Every row gives one point. Each copy is the shape, with its points in the same order, turned, moved and blurred by noise. Say if it was mirrored as well.

Shape:
[[-0.01  0.15 -0.48]
 [ 0.24  0.19  0.30]
 [ 0.07 -0.07 -0.24]
 [ 0.24 -0.28  0.05]
 [ 0.35  0.43  0.55]
 [ 0.40 -0.51 -0.36]
 [-0.08 -0.02 -0.14]
 [-0.23  0.37 -0.07]]
Copy 1, 8 rows:
[[-0.08 -0.40  0.01]
 [ 0.25  0.26  0.19]
 [ 0.12 -0.15 -0.11]
 [ 0.34  0.02 -0.27]
 [ 0.31  0.54  0.50]
 [ 0.53 -0.42 -0.46]
 [-0.06 -0.08 -0.13]
 [-0.29 -0.02  0.14]]
Copy 1 is: mirrored
Copy 2, 8 rows:
[[ 0.17  0.27 -0.35]
 [-0.13  0.27  0.39]
 [ 0.20  0.08 -0.06]
 [ 0.29 -0.01  0.32]
 [-0.38  0.48  0.60]
 [ 0.74  0.00  0.09]
 [ 0.07  0.05 -0.10]
 [-0.31  0.17 -0.19]]
Copy 2 is: only turned

Shape:
[[-0.06 -0.20  0.50 -0.02]
 [ 0.31 -0.19 -0.34 -0.19]
 [-0.22  0.18 -0.21  0.49]
 [-0.29  0.31 -0.05  0.12]
 [-0.38 -0.14  0.37  0.07]
 [-0.07  0.39 -0.10  0.55]
 [ 0.32 -0.11  0.14 -0.19]]
Copy 1:
[[-0.33  0.27 -0.25  0.04]
 [ 0.42 -0.35 -0.03  0.13]
 [-0.10  0.16  0.60  0.33]
 [-0.14  0.04  0.47 -0.11]
 [-0.64  0.06  0.03  0.06]
 [ 0.06  0.32  0.65  0.10]
 [ 0.19  0.02 -0.16 -0.15]]
Copy 1 is: mirrored
Copy 2 (7 x 4):
[[ 0.16  0.06  0.56 -0.22]
 [ 0.53 -0.01 -0.07  0.35]
 [-0.39  0.05  0.19  0.50]
 [-0.33  0.04  0.02  0.11]
 [-0.12 -0.16  0.51 -0.17]
 [-0.43  0.32  0.17  0.46]
 [ 0.46  0.22  0.19  0.00]]
Copy 2 is: only turned
Copy 3, 7 rows:
[[-0.02  0.27 -0.40  0.43]
 [ 0.36 -0.06  0.25  0.00]
 [-0.27  0.62  0.36  0.06]
 [-0.20  0.55  0.02 -0.13]
 [-0.35  0.31 -0.34  0.29]
 [-0.13  0.83  0.34  0.07]
 [ 0.42  0.15 -0.14  0.19]]
Copy 3 is: mirrored
Copy 4 (7 x 4):
[[-0.35 -0.13  0.36  0.00]
 [ 0.17 -0.20 -0.31 -0.50]
 [ 0.04 -0.13 -0.35  0.40]
 [-0.10  0.19 -0.20  0.30]
 [-0.46 -0.08  0.17  0.19]
 [ 0.29 -0.12 -0.19  0.54]
 [ 0.12 -0.10  0.20 -0.33]]
Copy 4 is: only turned

Shape, 9 rows:
[[-0.50  0.09  0.22 -0.10  0.30 -0.31]
 [-0.12 -0.14  0.26 -0.08 -0.12  0.41]
 [-0.42  0.36  0.65 -0.09 -0.22 -0.46]
 [-0.10  0.30 -0.50  0.10 -0.43  0.29]
 [-0.13 -0.39 -0.32  0.41 -0.13  0.24]
 [ 0.37 -0.38  0.29 -0.16 -0.25  0.09]
 [-0.02 -0.06 -0.16  0.35 -0.22  0.52]
 [-0.01  0.15 -0.08 -0.06  0.21  0.12]
 [ 0.38  0.03  0.03  0.41  0.06 -0.31]]
Copy 1, 9 rows:
[[-0.12 -0.22  0.18  0.58 -0.21 -0.38]
 [-0.15 -0.25  0.22 -0.02  0.31  0.09]
 [-0.62 -0.01  0.20  0.78 -0.19 -0.06]
 [ 0.02 -0.22 -0.22 -0.18 -0.37  0.55]
 [ 0.13 -0.45 -0.52 -0.14  0.16  0.00]
 [-0.22  0.27 -0.06 -0.09  0.48  0.01]
 [ 0.08 -0.43 -0.28 -0.11  0.17  0.43]
 [ 0.23 -0.04  0.11  0.19 -0.05  0.07]
 [ 0.14  0.18 -0.48  0.47  0.18  0.08]]
Copy 1 is: mirrored
Copy 2, 9 rows:
[[-0.07  0.01  0.10  0.47  0.31 -0.13]
 [-0.07  0.04 -0.12 -0.02  0.29  0.67]
 [-0.14  0.56  0.43  0.49  0.28  0.04]
 [ 0.22  0.20 -0.40  0.01 -0.50  0.35]
 [ 0.48 -0.32 -0.15  0.01 -0.16  0.56]
 [-0.17 -0.09  0.33 -0.43  0.11  0.54]
 [ 0.47  0.01 -0.27 -0.07 -0.11  0.67]
 [ 0.10  0.00 -0.34 -0.02  0.14  0.05]
 [ 0.45  0.05  0.27 -0.34  0.06 -0.04]]
Copy 2 is: only turned
